Each row of a before or after table is a point. The points were changed in one or more steps. Then noise was added and the rows were shuffled. The steps act on how far a point lies along the listed directions, d1 being the first. Write out the steps. A step turns or swaps two directions, mirrors them in a line or flattens them onto one, adds a multiple of one to another, or multiplies one. Angles are multiples of 10 degrees, from the lower direction toward the higher: turns from -170 to 170, lines from 10 to 170 but not 90. Use the fewest steps. Two steps may share a direction if one is a turn and the other turns, adds or multiplies; they go together, in the order done. Otherwise the lowest direction goes first.
(in the rows, 128 means zero)

Directions:
(1): [ 90 171 118]
(2): [ 87  99 157]
(3): [112 102  79]
Before (11 x 3):
[[ 78 121 115]
 [144 116 111]
 [139 198 130]
 [ 97 197 108]
 [113 153 161]
 [120 137 106]
 [122 104  81]
 [107 154 126]
 [132 107 182]
 [122 102  87]
 [143 115 185]]
After, 11 rows:
[[101 160 125]
 [144 110 203]
 [ 79 137 133]
 [124  99  85]
 [124  98  76]
 [144 107 105]
 [ 77 207  91]
 [154 116 201]
 [119 194 102]
 [112 161 171]
 [115 138  98]]
Steps: multiply d1 by 1.3; add -0.7 times d2 to d3

Directions:
(1): [ 84 113 110  96  71 120 141 173]
(2): [195 140  84  94 100 142 139 119]
(3): [171  98 175 103 140  94 118 173]
(4): [112  93 102  88 188 153 158 134]
(5): [146 116 146 174 115 158 195 151]
(6): [131  95 149 124 109 199  83 128]
Before, 10 rows:
[[103 114 127 134  63 160 135 150]
 [101 158  99  97  87 109 107 133]
 [ 65 145  75 114 177 113 102 101]
 [110 148  88  93 195  82 165  96]
 [149 106  90  62 120 175 141 130]
 [128 141 116 124  97 116 124 145]
 [105 150  41  58  75 133 128 145]
 [114 117 110 102 127 140 166 149]
 [ 74 116 122  91  95 105  75 150]
 [128 122 132 123 148 106 125 127]]
After (10 x 8):
[[ 93 118  92  45  96 105  59 135]
 [158 177  31  60  97 128 108 105]
 [126 156  93  78  92 124  76 115]
 [110 188 114 131 139  39 121  91]
 [169 139  81  72 164 129 164 109]
 [122 127 138 125 129  97 116 130]
 [130 105 104 112  92 183 166 150]
 [145 133 117 119 104 139 112 133]
 [ 60 172  73 109 144  70  74  98]
 [140 144 105 116 120 119 179 141]]
Steps: turn d1 and d2 by 40 degrees; turn d4 and d6 by -60 degrees; multiply d5 by 1.6

Directions:
(1): [151 199  91 126 120 116 142 126 171 103 177]
(2): [137  86 157 130 185 128 124 154 141 117 201]
(3): [126 141 198 115 111 103 170 168 159  96 100]
(4): [127 118  81  80 165 121 115 161 116  68  94]
Before (13 x 11):
[[102  48 105 122 126 144  80 106  80 150  58]
 [140 210 129  87 109 118 188 173 196  73 143]
 [139  69 215 115 169 141 134 168 147 105 173]
 [132  82  88 120 140 141  89 118  61 158  85]
 [144 172  30 123 122 116 105 106 136 123 139]
 [120  55 109 132 158 166 102 127  77 172  88]
 [101  75 159 153 119 128 101 104  91 169  80]
 [122 105 125  83 134 106 102 144 113 123  87]
 [117 167 155 100 105 100 137 139 158  75 136]
 [116 128 146 110 126 119 140 124 139  91 149]
 [125  95 175 141 116 147 100 114 111 164 103]
 [113  85  80 127 117 152  85 113  73 155  86]
 [149 141  48  91 135 116 120 130 136 101 166]]
After, 13 rows:
[[138 154 183 131  65 113 154 130 121 152  61]
 [117 135 180 135  57 119 152 140 126 146  62]
 [106 145 158 137  40 118 143 103 130 156  38]
 [138 108 185 131 117 115 157 134 157 151 192]
 [129  70 104 132 190 177 103 127 113 162 223]
 [163 201  48 116 108 148 116  96 158 105 161]
 [109 152 113 126  84 106 123 115 113 123  35]
 [115 105 111 121 149 139  83  97 113 127 184]
 [132 179 140 136  66 134 170 126 144 148  49]
 [135 156 109 105 100 136 107 126 124 111  63]
 [128 126 116 122 128 138 117  96 125 116 170]
 [129 139 139 133  90 115 113  93 117 179 126]
 [128  84 217 146 142 104 145 155 149 143 156]]
Steps: swap d1 and d2; turn d3 and d4 by 170 degrees
